Each row is a point. Each copy is the shape, with its points in the same order, turned, moved and blurred by noise. Is it also mirrored, or only turned?
In the rows, zero is written as 128.

Shape (7 x 2):
[[139 127]
 [109 145]
 [ 82  97]
 [194 158]
 [125  99]
 [136 194]
 [199  82]]
Copy 1 (7 x 2):
[[116 126]
 [121 155]
 [ 75 181]
 [150  71]
 [ 82 126]
 [181 130]
 [ 84  57]]
Copy 1 is: only turned
Copy 2 (7 x 2):
[[120 116]
 [136  85]
 [ 76 105]
 [201 138]
 [103 128]
 [184  80]
 [146 191]]
Copy 2 is: mirrored
Copy 3 (7 x 2):
[[135 123]
 [109  96]
 [ 71 132]
 [195 108]
 [113 143]
 [153  56]
 [177 185]]
Copy 3 is: mirrored
Copy 4 (7 x 2):
[[111  99]
 [105 141]
 [163 146]
 [ 57  68]
 [143 103]
 [ 53 132]
 [128  32]]
Copy 4 is: mirrored

Shape (6 x 3):
[[ 74  88 105]
 [186 178 100]
 [152 211 115]
 [128 116 130]
 [123  97 176]
 [ 87  78 113]]
Copy 1 (6 x 3):
[[136  84 154]
 [179 169  42]
 [176 203  80]
 [124 123  99]
 [ 75 123 105]
 [125  78 139]]
Copy 1 is: mirrored
Copy 2 (6 x 3):
[[177 141 182]
 [127 108  55]
 [126 162  53]
 [137 120 140]
 [ 96 119 174]
 [159 116 189]]
Copy 2 is: mirrored
Copy 3 (6 x 3):
[[ 93  61 134]
 [222 135  98]
 [228 130 154]
 [127 110 126]
 [ 96 146 131]
 [ 87  72 125]]
Copy 3 is: mirrored
Copy 4 (6 x 3):
[[133 192  78]
 [145  86 175]
 [117 117 199]
 [107 134 110]
 [ 72 125  83]
 [120 183  69]]
Copy 4 is: only turned

Shape (10 x 4):
[[169 153 112  76]
 [119 122  88  43]
 [187  74 128  84]
 [ 87 124 154 159]
 [198 153 190 108]
 [125  83 114  91]
 [146 183 126 157]
 [ 95 131 129 162]
 [130 204 164 108]
 [133 129 170  70]]
Copy 1 (10 x 4):
[[158  67 192 139]
 [124  33 173  84]
 [207  60 131 103]
 [104 156 119 106]
 [208 137 188 134]
 [145  69 122  80]
 [124 132 163 179]
 [ 99 138 115 122]
 [125 144 216 135]
 [163 109 182  75]]
Copy 1 is: mirrored
Copy 2 (10 x 4):
[[190 136 132 105]
 [185 112 184  66]
 [183  54 116 113]
 [ 70 128 123 107]
 [166 126  98 188]
 [143  77 144  86]
 [130 172  79 107]
 [ 78 138 104  81]
 [141 195 133 137]
 [141 114 165 147]]
Copy 2 is: only turned
Copy 3 (10 x 4):
[[169 158 110 119]
 [125 207 141  90]
 [169 126 154  44]
 [ 68  88 148 133]
 [168  74  72 106]
 [110 144 164  81]
 [131  93 129 187]
 [ 82 103 150 153]
 [127 120  62 166]
 [113 131  91  81]]
Copy 3 is: mirrored
Copy 4 (10 x 4):
[[ 72 107  71 126]
 [ 60  71  96  73]
 [ 45  62 120 167]
 [123 175 167  98]
 [ 28 164  95 182]
 [ 79  86 147 114]
 [115 174  83 132]
 [137 154 138 106]
 [ 72 198  76 111]
 [ 27 129 126 118]]
Copy 4 is: mirrored

Shape (8 x 4):
[[119 137 102 162]
 [136 120 175 141]
 [184 103 154 163]
 [124 206 147  79]
 [ 78 164 103 169]
 [189 114 161 170]
 [ 90 228 122 153]
 [105 218 104  99]]
Copy 1 (8 x 4):
[[117 137 129  93]
 [122  93 103 154]
 [ 87 139 105 173]
 [197  96 186 141]
 [126 109 146  56]
 [ 79 132 115 177]
 [146  84 206  78]
 [192 115 201  97]]
Copy 1 is: only turned
Copy 2 (8 x 4):
[[ 83 138 123 167]
 [134  99 158 127]
 [125 135 203 155]
 [174 143  78 110]
 [ 95 115  74 185]
 [132 132 203 144]
 [161 140  60 180]
 [143 163  40 148]]
Copy 2 is: mirrored
Copy 3 (8 x 4):
[[162 150  87 123]
 [120  97 130 139]
 [130 101 105 186]
 [153 173 208 107]
 [188 147 103  74]
 [140  99 113 193]
 [219 152 165  78]
 [184 197 175  93]]
Copy 3 is: mirrored

Shape (9 x 6):
[[ 60 183 180 141 128  78]
 [ 78 183 127 132 145 191]
 [141 137 150  48 106 110]
 [190  67  69 156 144 131]
 [153 145 203 130  98 128]
 [135 107  75 166 158  89]
 [148  89 104 132 111 143]
 [ 93  47 107  60 162  94]
 [139 129  95 161  80 172]]
Copy 1 (9 x 6):
[[146 123 152 219  69 117]
 [101  54 195 182 141 131]
 [121 168 150 141 157  70]
 [178 113 147  36 158 167]
 [104 167 114 171 144 154]
 [204  92 151  86 116 149]
 [135 135 175  78 142 154]
 [134 126 157  51  83  49]
 [135 124 211 112 162 186]]
Copy 1 is: mirrored
Copy 2 (9 x 6):
[[ 70 134 197 101 151 193]
 [106  82 140  78  66 157]
 [159 207 134 107 121 147]
 [174  96  95 195 135  76]
 [169 132 153  74 186 163]
 [117 107 123 198 133 109]
 [182 116 134 147 118 114]
 [135 193 185 157  83  54]
 [176  80 122 150 104 158]]
Copy 2 is: only turned
Copy 3 (9 x 6):
[[152 178 152 106  98  51]
 [ 80 108 115  75 151  70]
 [113 188 130 115 129 177]
 [142  36 118 164 121 202]
 [104 154 107 124  41 126]
 [177  62 143 155 139 144]
 [ 98  88 137 147 121 169]
 [140 128 227 102 150 198]
 [ 71  83 104 169 119 119]]
Copy 3 is: mirrored
Copy 4 (9 x 6):
[[180 194 187 181  81 108]
 [142 160 150 165 144 197]
 [213 128 178  90 150 113]
 [ 78  65 111 109 149  76]
 [170 119 183  88  56 131]
 [ 94 120 130 159 153  66]
 [133  92 111 102 139 103]
 [212  89 105 170 157  52]
 [107 136  91  86 126 152]]
Copy 4 is: mirrored

Shape (12 x 6):
[[123 119 140  99 148 108]
 [122  73 160 163 140 138]
 [ 67 188  70 184 157 171]
 [138 138 170  98  88 110]
 [109  74 106 147 131 168]
 [119 138 197  83  42  73]
 [ 81  89 154 181 163 135]
 [ 87  75 143 103 109 100]
 [175 163 165 116  79  84]
 [117 175 124 113  72  38]
 [125 138 142 106  47  78]
 [149  25 104 164 130 141]]
Copy 1 (12 x 6):
[[153 121 114  89 115 159]
 [109  98  99 100 152 108]
 [ 78  49 202 148  61 175]
 [182 164 123 118  96 104]
 [ 87  84 145  61 108 107]
 [195 195  82 131  71  96]
 [ 80  74  88 121 127 126]
 [122 134  88  70  89 123]
 [175 187 145 155 119 117]
 [139 213 137 147  54 160]
 [158 198 130 119  60 103]
 [ 52 117 128  49 162  93]]
Copy 1 is: mirrored
Copy 2 (12 x 6):
[[124 104 103 137 151 107]
 [ 91 124  91 177 136 168]
 [ 73 158 124  71  30 117]
 [170 114 124 165 149  95]
 [110 129 118 124 133 192]
 [206  76 131 208 127  87]
 [ 55 109  96 173 107 149]
 [132  62 118 148 141 144]
 [195 144  87 180 126  72]
 [200  91  70 149  81  71]
 [219 109 100 160 104  99]
 [112 144  72 147 150 217]]
Copy 2 is: only turned

Shape (14 x 8):
[[195  94  90  85 124 105 140 143]
 [168 127 115 160 120 158 140 147]
 [149 102 104 131 176 152 112 154]
 [ 96  55 141 125 131 131 103 201]
 [109 166  79 192 139 102 147 111]
 [ 57  96 206  73 150 170 177 189]
 [148 120 126  41  82 107 141 119]
 [ 58  96 189 137 106 139 115 234]
 [166 117 123 184 155  78 139  99]
 [156 188 113 129 142  96 103  89]
 [177 117  97  65 110 132 123  98]
 [161 165 133 182 170 113 141 173]
 [147 143 142 191 131 154 111 106]
 [ 87  67 150 166 139  98  97 187]]
Copy 1 (14 x 8):
[[159  57 142 109  95 113 104 143]
 [ 97  99 107 116 111 113 155 107]
 [ 89 122 116 111 101 108 108 166]
 [ 83 126 111 117 100 197  64 128]
 [ 74 128 179 167 153  81 147  96]
 [135 202 132 102  91 246 136 148]
 [218 108 140 138  99 142 109 111]
 [ 72 158 108 158  84 249  98  99]
 [ 96  75 145 153 186 105 141 141]
 [141 114 134 201 137  70 146 139]
 [195  99 120 120 107  88 106 128]
 [ 60  97 141 166 113 126 179 151]
 [ 87 130  86 151 156 100 160 113]
 [ 59 117 123 152 136 196  71 132]]
Copy 1 is: only turned
Copy 2 (14 x 8):
[[ 93 125 118  70 143  90 100 170]
 [105 154 150 160 158 119 116 182]
 [135 186  98 132 146  98 102 188]
 [140 151  93 165  63  69  91 201]
 [172 131 121 158 167 140 197 179]
 [ 86 141  30 229  87  70  85 119]
 [ 95 103 102  89 105 126  91 102]
 [116 156 102 230  24  75 118 167]
 [170 125 148 129 187  70 149 170]
 [165 161 142 102 164 127 160 109]
 [113 133 111  75 152 135  80 130]
 [119 183 144 166 162  78 177 170]
 [167 170 162 180 171 118 120 158]
 [175 143 114 171  66  56 123 201]]
Copy 2 is: only turned
Copy 3 (14 x 8):
[[ 60 151  64  98 129 149 122 176]
 [132 117 109 121 144 181 142 166]
 [ 81  95 115 145 105 147 154 159]
 [ 92  46 120  78 102 130 128 102]
 [168 165 132 179  87 157 111 135]
 [ 96  78 134  90 173  98 190  34]
 [ 68 178 109  72 182 118  98 142]
 [145  19 122  86 144 119 117  61]
 [166 162 100 134  82 123 149 183]
 [137 171 121 176 142 101 101 190]
 [ 54 171 121 101 157 142 120 182]
 [163 104  71 176 123 142 154 153]
 [167 113 156 140 131 146 144 189]
 [136  52 114  90  69 112 123 110]]
Copy 3 is: mirrored

Shape (13 x 9):
[[105 184 156 100 182 158  54 191 177]
 [141 170 113 128 110 177 112  94 174]
 [ 90 135  28 117 104 178 202 107 146]
 [142  66 118 175 124 101 136 156  79]
 [149  50 159  95 200 131  74 168  89]
 [106 155 122  70  97 196 131 146 175]
 [158 136 163 112 207 114 137 170 156]
 [109 111  80 123 107  74 172  92 146]
 [ 91  89 179 212 144  70 140 130 127]
 [125 102 111  83 156 199 160 126 171]
 [133  37 176 138 148  93 101 176 137]
 [108 118 106 106  82 145 200 101  90]
 [156  75 135 163 126  83 164 170 134]]
Copy 1 (13 x 9):
[[ 81  90  60 182 183  69 113  87 125]
 [105  94 133 121 125  83 126 191 132]
 [137 171 187 156 129 103 138 216 206]
 [131 126 196 150 140 206  77 116 136]
 [ 92 122 104 143 229 211  56 103 135]
 [106 158 113 140 145  50 102 157 140]
 [114 124  86 126 198 157 165  91 111]
 [ 85 165 184 159 120 169 159 184 136]
 [134 134 144 206  95 226 124 113  73]
 [151 159 103 129 195 110 110 193 156]
 [109 140 141 168 189 205  76 108  63]
 [121 192 170 101  91 147  98 177 186]
 [140 152 194 145 161 188 130 109  96]]
Copy 1 is: mirrored
Copy 2 (13 x 9):
[[150 223  92 165 175  68 195  97 152]
 [144 202 103 106 104 110  90 112 141]
 [116 142  43  89 116 139  61 203 109]
 [123  66 162  72 173 103 137 128  94]
 [ 88 129 174 119 231 140 191  97 148]
 [110 206 103 162 115 106 112 171 140]
 [173 131 123 135 194 104 165 117 199]
 [184 120 118  71 126 166 117 184 101]
 [214  82 162 117 191 104 121  99  70]
 [106 177 102 135 179 138  85 168 167]
 [152 121 209 115 224 103 166 134 110]
 [114  92 115 125  93 161  86 172 105]
 [167  78 169  85 176  90 133 160 127]]
Copy 2 is: mirrored

Shape (14 x 9):
[[ 72 176 132 127 141 151 178 220  98]
 [167 180 126 109  67  91 160 120 175]
 [180  93 116  82  92 128  99 142 150]
 [ 86 183 124 139 225 171 154 193 133]
 [162 150 137 114 120 149 210 147 167]
 [ 83 148 111  91 194 149 126 114  81]
 [104 130  80 102 137 212 124 128  72]
 [128  97  81 107  94 130 142 131 185]
 [ 99 143 160 187 187 145 162 171  73]
 [115  98  77 136  94 106  80 106 155]
 [138 197 119 164 199 134 138 219  97]
 [ 57 163 171 119 195 168 102 188  85]
 [135  92 121 122  95 159  72  96 175]
 [151  55  92  67  93 102 129 107 161]]
Copy 1 (14 x 9):
[[ 76  57  94 165 150 139 106  75 174]
 [ 93 178  79  65 144 157  86 168 203]
 [117 174 157  94 102  91 128 161 169]
 [ 96  81 146 183 204 161  83  76 114]
 [113  97 130  85 174 158  90 158 200]
 [143 119 125 144 128 179 136  77  95]
 [165  81 119 165  90 145 115 137 106]
 [100 123 127  59 120 105  98 169 133]
 [105  75 105 181 203 147 185  86 145]
 [ 96 171  94  85 107  94 138 170  97]
 [112 117 105 198 219 116  95  67 157]
 [ 80  97 147 210 147 165 144  59 122]
 [ 86 169 151 109 101 119 142 202 110]
 [135 161 139  24  98  99 143 154 143]]
Copy 1 is: mirrored
Copy 2 (14 x 9):
[[139 209 169  61 129 170  82 149 150]
 [162  90  69  91  72 143 100  99 161]
 [128  73 104 149 146  82  77 113 172]
 [ 82 189 163  35 136  97 123 163 100]
 [144 153  91  65  97 103 146 104 187]
 [156 149 145 102 141  80 120 220  95]
 [153 130 123  76 196  99 100 226 157]
 [ 92  93  72 142 116 124 101 148 179]
 [134 207 162  92 170 158 155 135 106]
 [104  53  98 177 133 147 104 172 138]
 [111 193 134  51 174 135  97 104  67]
 [132 183 231  80 158 106 108 165 114]
 [110  32 125 150 154 106 122 159 167]
 [125  88  77 197 104  93  95 160 196]]
Copy 2 is: only turned
Copy 3 (14 x 9):
[[140 116  97 197  89 176  81  90 122]
 [ 99 101  92  84 137  65  86 138 188]
 [ 79 103  76  80 197  98 114 123  88]
 [181  54 164 189 137 174 106  96 111]
 [155  87  66 101 145 117 104  91 178]
 [ 99  52 143 162 136 194 171 132 112]
 [ 80  89 119 169 148 147 193  56  99]
 [108 113  63 143 182  67 131 140 116]
 [177 122 155 141  98 194 144  92 107]
 [ 84 128 125 130 167  61 160 166  93]
 [171  63 163 142  77 148  93  78  80]
 [133 108 178 194 143 219 102  98  85]
 [ 78 133 128 120 230  92 156 127 112]
 [ 74 107  38 102 201  87 160 181 100]]
Copy 3 is: mirrored
Copy 4 (14 x 9):
[[123 129 103  57 227 123  98 212 117]
 [120 206 150 185 141 159 113 182 153]
 [114 124 142 204 146 151  89 109 109]
 [ 90  96 165  25 209 125 112 179 152]
 [ 79 156 135 135 171 206 131 189 140]
 [134  98 168  53 125 110 119 156  87]
 [176  83 126  83 168 147 154 122  83]
 [119 161 115 142 140 186  83 101 142]
 [ 78  84  90  58 163  89 140 206 133]
 [142 150 112 152 105 117  85  80 149]
 [110  71 149  82 208  95 104 219 177]
 [ 96 101 146  39 206  54 118 161  84]
 [106 150 131 163 131 126 136  55 127]
 [112 142 126 179  98 188  65  95  97]]
Copy 4 is: only turned

Shape (14 x 11):
[[160 166 131 115 133  85  84 151 108 147  95]
 [148 146 111 147  99 122  82 134 122 142  82]
 [ 85 150 189 115 169 184 209 122 125 133 153]
 [ 70 186 122 122 166 173 185 120 142  99 151]
 [157 193 141 154 103  77 108 138 178 137 101]
 [156 103 162 138 112  57  87 143 127 113 151]
 [140 152 109 115 108 101 114  77 172 122  62]
 [142 136 105  92  81  80 118 154 145 147 177]
 [179 140  89 160 133 102 147 116 139 157 130]
 [137 165 154 126 160 233 161 120 179 111 133]
 [106 158 156 118 190 164 122 104 165 160 153]
 [115  90 105 135 119  77 136 197 182 154 140]
 [150 106 112 118 150  51  99 187 158  97 160]
 [ 75 139 145 168 154 175 147 126 132 131 196]]
Copy 1 (14 x 11):
[[153 138 116  82 131  91 116 108 109 116  81]
 [146 154 104 117 149 142 133 101 111 125  91]
 [131 105 186  87  99 113  86 107 151 153 249]
 [113 145 194  72 131 134 107 158 163 145 216]
 [187 139 119  54 146 142 155 114 121  74 109]
 [136  67 112 112  94 121 156 129  91  87  97]
 [176 190 110 128 145 141 113 140 122  70 131]
 [110  94 174 120 147 113 156 114 132  65  94]
 [168 140 127 121 122 116 174 110 175 120 118]
 [184 116 181 112 167 162  88 135 154 176 207]
 [170 116 159 108 160  80 127 147 116 153 201]
 [136 126 204 116  89 141 198 102  90  83 115]
 [140  93 183 103  81 118 172 170  98  97  69]
 [ 98  88 165 104 134 136 159 134 136 172 214]]
Copy 1 is: mirrored
Copy 2 (14 x 11):
[[103 130 134 111  97 145 151 169 126 175 205]
 [152  94 145 127 122 131 123 166 131 152 183]
 [ 86 210 100 114 120 101  97 102 137  86  72]
 [104 152  93 128  75 100  84 116  87  90  75]
 [114 107 155 144  79 115 154 130 119 111 229]
 [ 52  82 147  99 139 130 165 136 155 175 176]
 [178 104 157 108  79 135 160 102 111 132 173]
 [ 68 111 152 157 146 112 146 106  77 188 177]
 [130 107 146 141 147 143 175 158  97 106 157]
 [141 159 109 173  93 147  91  98 154  83  95]
 [112 159  63 128 119 153 130  97 136 112 123]
 [ 62  93 167 113 176 161 100 103  81 134 179]
 [ 32  72 153 116 130 181 143 131  98 168 170]
 [ 73 119  55 140 152  94  91 126 129  93  95]]
Copy 2 is: mirrored
Copy 3 (14 x 11):
[[112 164  96  92 106 124 183 139 180 164 166]
 [124 172 115 118  93 108 158  76 159 162 152]
 [165  88 158  91 190 152 117 149 101 126 104]
 [166 115 147 135 199 180 148 107 130 128  76]
 [136 176 108 130 133  82 222 121 159 113 178]
 [ 72 151 128 134  66 132 162 163 141 122 186]
 [159 210  99 141 108  96 178 116 105 160 139]
 [119 131  78 176 102 115 131 164 186 118 148]
 [149 186 163 142  99  96 156 148 179 131 125]
 [168  79 167 105 161 116 176 101 109 148  59]
 [149 140 123  88 156 131 152 138 119 102  52]
 [ 57 158 124 162 151  71 107 143 170 121 121]
 [ 34 156 115 156 123 125 176 174 176 145 150]
 [130 111 163 123 155 166 121 114 133  80  77]]
Copy 3 is: only turned
Copy 4 (14 x 11):
[[122 150 138 130 158 142 201 146 119 166 131]
 [115 123 172 121 122 131 162 114 110 163 135]
 [145 124  43 176 161  76  71 141 112  79 136]
 [191 132 100 172 170 102  56 136 148 107 153]
 [129 113 174 133 142 143 194 176 114 113 173]
 [124 165 109  52 126 136 203 138 118 113 153]
 [120  83 167 119 123 169 137 158 147 130 109]
 [158 208 140 117  97 164 167 149 105  97 139]
 [123 154 150 110 108 120 125 199 108 158 158]
 [143 100 119 154 189 110  50 142  54  93 132]
 [189 101  75 145 151 125 111 158  71 126 126]
 [174 179 157  97  91  74 174 168 104  90 111]
 [174 197 142  52 151 115 191 169 117 100 127]
 [193 135  73 123 129  79  84 116  91 111 181]]
Copy 4 is: mirrored

Shape (14 x 11):
[[198 179 128 184 115 142  62 200  98 166 181]
 [186 159 102 121 122 193 106 159 112 131 190]
 [138 138 179 125 139  94 137 114 199 185 127]
 [147 139 105 145 116 113 169 167 145 100 103]
 [137 130  62 138 153 118 127 158 154 142 178]
 [ 98  74 162 132 116  87 113 131 156 120 118]
 [109  80 133 149 105 139 130 105 169 180  92]
 [109 108 159 170 163  97 183 145 150 161 152]
 [ 98 118 155 133 132  58 138 135 155 142 130]
 [122 128 116 153 161 111 123  96 110 105 129]
 [111 132 124 144 122 103 129 109 169 183  99]
 [118  91 156 126 178 111 106 141 162 163  81]
 [153 201 128 119 109 163  95 205  82 202 175]
 [151  76 122 122 140  68 164 111 135 157 116]]
Copy 1 (14 x 11):
[[ 68  84  79  82 107  90 113 162  47  62 125]
 [ 73  86  91 119 140 109  91 127 127  49 154]
 [115 212 138 127 137 151  89 112  73 153 112]
 [136  89 116 118 136 194 133 119 116 137 121]
 [121  83  98 155 166 109 101  91 101 118  97]
 [148 152 200 155 129 146 149 116  81 137 127]
 [ 87 162 171 168 181 161 144 144  88 159 133]
 [149 174 126 112 184 149 155  94  81 117  86]
 [160 168 147 145 119 141 144 104  78 148  99]
 [144 123 144 113 152 103 149 132 144 144 125]
 [100 165 128 152 153 144 130 133  88 178 115]
 [ 82 157 196 117 141 141 136 102  95 162  93]
 [ 32 121  49 128  87 113 138 126  82  53 118]
 [148 152 160 152 154 157 119 147 123 140  57]]
Copy 1 is: only turned
Copy 2 (14 x 11):
[[161  54 162 153 161  96 190 118 195  59 138]
 [154 103 124 141 146  98 192 172 164 105 192]
 [151 203 118 121 173 133 126  93 135 121  82]
 [125 124 185 131 130 130 136 155  81 138 123]
 [105 115 121 119 179  73 167 159  95 104 130]
 [ 85 138 102 150 124 147 116  93 109 155  86]
 [ 83 189 124 100 113 142 169  78 116 132 110]
 [ 92 147 129  93 186 166 121 145 127 114  76]
 [103 144 120 126 157 127  88 104 110 132  75]
 [102 122 112 139 147 156 115 122  81  91 159]
 [115 175 136  97 142 119 135  77 105 108 109]
 [ 98 162 131 138 188 157 147  60 110 155 117]
 [161  79 159  92 166  73 157 121 220 105 175]
 [ 61 188 148 154 158 126 110 128 110 112 111]]
Copy 2 is: mirrored
Copy 3 (14 x 11):
[[173 131 161 161 160 181 125  35  66  97  87]
 [166 101 133 127 127 164 135  46 109  71 162]
 [ 84 175 109 192  83 122 157 134 124 143 125]
 [160 157 134 123 145 124 168 103 155 176 157]
 [185 178  89 144 142 122 165  89 117  90 156]
 [156 167 103 132  90 150 134 187 148 151 108]
 [117 124  58 144 109 131 149 175 100 167 132]
 [154 162 116 163  94  62 179 136 123 139 103]
 [144 198 110 159 101 107 129 152 149 156 107]
 [167 139 129 152 152 105 118 160 144 112 155]
 [109 163  80 164 130 115 133 145 105 160 139]
 [ 95 162 102 131 141 136 168 180 134 121  99]
 [122 136 133 113 136 141  90   7  71  94  94]
 [146 145  68 170 125 104 150 143 186 146 113]]
Copy 3 is: mirrored

Shape (16 x 12):
[[124 141 101 191 108 110 136 128  97 128 142  49]
 [168 104 166 106 122 121  85 104  82 109  76 167]
 [177 110 121 121 158  74  88  89  92 138  86 195]
 [ 58 178  92 166 112  95 118 103 131 126 117 110]
 [125 139 100 149 138  75 137 111 142 206 164  69]
 [ 37 182 103 152 161 125 123  92 147 181  98  40]
 [ 71  99  64 162 122  87 133 110 129 135 124 109]
 [ 72 145 109 129  79  74 142  50 146 140 112  45]
 [ 73 173 118 153  94  90 158 138 186 144 138  66]
 [178 111 114 138 104 132  63 108 142 164  92 181]
 [ 50 109 123 147 113 142 148  87 147 128 188  64]
 [133 183  97  64  84 145  81  69  52 137 102 201]
 [ 97 180 131 150 138 102 141  81 136 114 163 123]
 [216  83 103 176 127 165 205  70 110  97  91 199]
 [ 47 159 142 134 106  94 173 148 112 200 134 101]
 [157 151  78  50 153 114 103 138 113 126  83 159]]
Copy 1 (16 x 12):
[[163 105 144 141 132 137  29  91 115 115 139 164]
 [125 151  99 154 117  78 109 209 157 137 138 101]
 [124 149 115 119  87  95  89 206 123 203 103  96]
 [189 101 146  65 133 110  50 124 115 106  71 144]
 [ 97 129 136 114 116 180  22  96  94 140  83 147]
 [173 113 119  66 125 188  21 137 144  84  43 194]
 [170 112 130 117 108 112  46  82 143 145  55 116]
 [155  90  95 109 108 127  31 118  91  52  52 135]
 [136  91 112  77 177 145  64  72  91 103  63 162]
 [123 113 146 170 148 109  98 211 132 185  67  99]
 [138 100 154 130 100 143  91  54 136  66  63 168]
 [157 174 199 114 117  89  85 245 126  88  99  49]
 [149 115 160  75  96 117  99 129  82 111  98 155]
 [233 189 126 223 108 102 156 155  73 188 123 123]
 [116 185 128  77 164 114  27  85 124 100  67 160]
 [152 156 118  88 139 158 106 196 149 155 113  37]]
Copy 1 is: only turned
Copy 2 (16 x 12):
[[150 153 132 112 128 175 133 183  92 116 190 159]
 [129 105  97 134  92  59  78 113 138 116 105 185]
 [ 85  82  96 154  54  85  80 114  87 140 114 172]
 [152 139 129 157  92 185 154 154  86  57 138 125]
 [ 88 163 168 140 129 177 133 129  30 140 170 121]
 [ 91 176 167 188 150 193 174 142  67  39 152 158]
 [121 132 100 176 101 186 118 146  91  98 179  96]
 [120 222 133 165 112 185 105 176  67  61 135 134]
 [128 188 136 114 134 188 179 167  86  80 130  96]
 [112  65 155 123  91 120  68 118 129 121  96 123]
 [157 212 153 162 129 186 136 108 107  94 187 111]
 [201  94 164 218  72  88  84 141  95 114  64 176]
 [151 172 144 141  69 166 163 107  79 101 136 148]
 [121  93  83 147  67 190  74 125 209 217 118 196]
 [151 169 110 155 182 182 182 129  27 107 115 124]
 [ 90 100 132 191  86  67 151 168 125 133  98 141]]
Copy 2 is: mirrored
